Each row is a point. The points of each table are mixes of a few directions, plus a little noise. How many directions does each table use, and how many do they share? Where both have some left over, give the other angles between the two spaces (their principal angles), to ten degrees, smallest first.

First, 5 rows:
[0 -3]
[2 8]
[-18 -60]
[0 3]
[17 52]
Second:
[-8 -27]
[14 41]
[-8 -26]
[15 44]
[-9 -31]
Directions: first 1, second 1, shared 1

First (4 x 3):
[40 38 2]
[-60 -55 1]
[1 -1 0]
[19 18 -2]
Second:
[-6 7 -48]
[-10 10 -42]
[-25 26 43]
[37 -39 8]
[-24 25 -18]
[-9 9 56]
[36 -40 2]
Directions: first 1, second 2, shared 0; angles 90

First:
[-16 -41 12 -27]
[30 60 2 14]
[-35 4 1 36]
[-15 -14 4 0]
[37 -8 -18 -22]
Second (5 x 4):
[53 -23 -29 -38]
[-43 -8 4 33]
[14 4 0 -9]
[14 5 1 -11]
[-38 22 25 26]
Directions: first 3, second 2, shared 2

First, 7 rows:
[20 10 -12 -25 -14 47]
[3 11 -9 12 9 -30]
[-6 -23 1 -10 -16 13]
[-11 28 22 13 12 -13]
[-19 -7 12 31 53 -39]
[15 -11 -14 -24 -21 37]
[-5 -8 1 1 -23 -16]
Second:
[20 3 18 -1 -7 -16]
[15 3 14 -1 -6 -12]
[24 4 22 -1 -9 -18]
[-24 -4 -21 2 9 18]
[-60 -10 -53 4 22 44]
[23 3 21 -1 -9 -18]
Directions: first 4, second 1, shared 0; angles 60

First (7 x 8):
[11 -38 -47 31 47 -6 -9 59]
[10 -33 -40 27 40 -5 -8 51]
[-10 33 40 -27 -40 5 8 -50]
[-6 21 26 -17 -25 3 5 -32]
[-8 29 36 -24 -36 5 7 -45]
[-1 2 2 -2 -2 0 0 -3]
[4 -14 -17 11 17 -2 -3 21]
Second (10 x 8):
[-18 -3 -31 -22 47 -4 -41 -38]
[23 -8 28 25 -42 -14 24 32]
[-1 28 -31 -50 21 -1 -21 -10]
[27 10 40 -3 -33 -33 4 44]
[11 -4 22 60 -1 28 26 -7]
[-7 20 -14 -17 35 8 -23 -23]
[-20 -2 53 -11 -29 -16 12 53]
[-4 -14 -31 -3 19 -4 -17 -30]
[-9 -13 -36 -19 7 -5 -12 -19]
[0 -9 -4 46 -23 40 50 -1]
Directions: first 1, second 5, shared 0; angles 70

First:
[-28 -15 -21 30 40 -3 -9 -4 18]
[-3 21 -2 -19 -20 -2 -2 -5 -31]
[29 -18 23 3 -4 5 11 12 32]
[-25 28 -20 -13 -8 -6 -10 -13 -44]
[32 -1 25 -15 -26 5 11 9 7]
[6 9 6 -13 -15 1 1 -1 -12]
[-12 -22 -9 28 34 0 -3 1 30]
Second, 10 rows:
[-8 10 10 36 -4 25 8 4 -10]
[-14 9 -5 -32 -21 0 17 -11 15]
[15 -2 -17 -12 9 -21 -17 0 34]
[1 -5 1 16 19 4 -12 11 15]
[-2 12 -12 -31 -28 -10 15 -18 10]
[-5 27 5 27 -23 21 26 -18 -7]
[9 -19 15 11 36 4 -14 9 -26]
[30 -29 5 -11 44 -22 -26 4 -28]
[-3 -18 6 -9 27 -1 -14 15 6]
[-21 14 -8 2 -60 3 14 6 -7]
Directions: first 2, second 5, shared 0; angles 30, 80

First, 10 rows:
[0 0 0 -1 0 1 1 3 -1 -1 0]
[-3 7 1 7 10 -6 -10 -60 27 24 -11]
[47 -32 2 41 -13 -32 9 43 -20 5 31]
[-27 20 -1 -20 10 16 -8 -40 19 4 -20]
[-5 6 0 0 5 0 -5 -28 12 9 -7]
[17 -16 0 8 -11 -5 10 56 -26 -16 18]
[-5 3 -1 -7 0 6 1 8 -3 -6 -1]
[-16 10 -2 -19 1 15 1 8 -3 -12 -7]
[-3 0 -1 -7 -3 6 3 22 -9 -11 2]
[-3 3 0 -1 2 1 -2 -13 5 4 -4]
Second:
[13 -31 -28 37 15 -42 4 -9 19 7 17]
[-12 1 6 -6 0 12 11 13 0 -17 2]
[10 20 -11 -35 -20 5 -22 37 -33 14 -12]
[1 -4 -10 7 -2 -21 2 -18 21 18 1]
[-12 13 17 -8 15 33 -9 -22 -10 -15 -12]
[-13 -12 -20 1 -2 -19 17 18 19 -8 8]
[-3 1 17 4 4 16 5 -6 -3 -11 1]
[16 12 30 1 -10 16 -8 -14 -13 12 -4]
Directions: first 2, second 5, shared 2
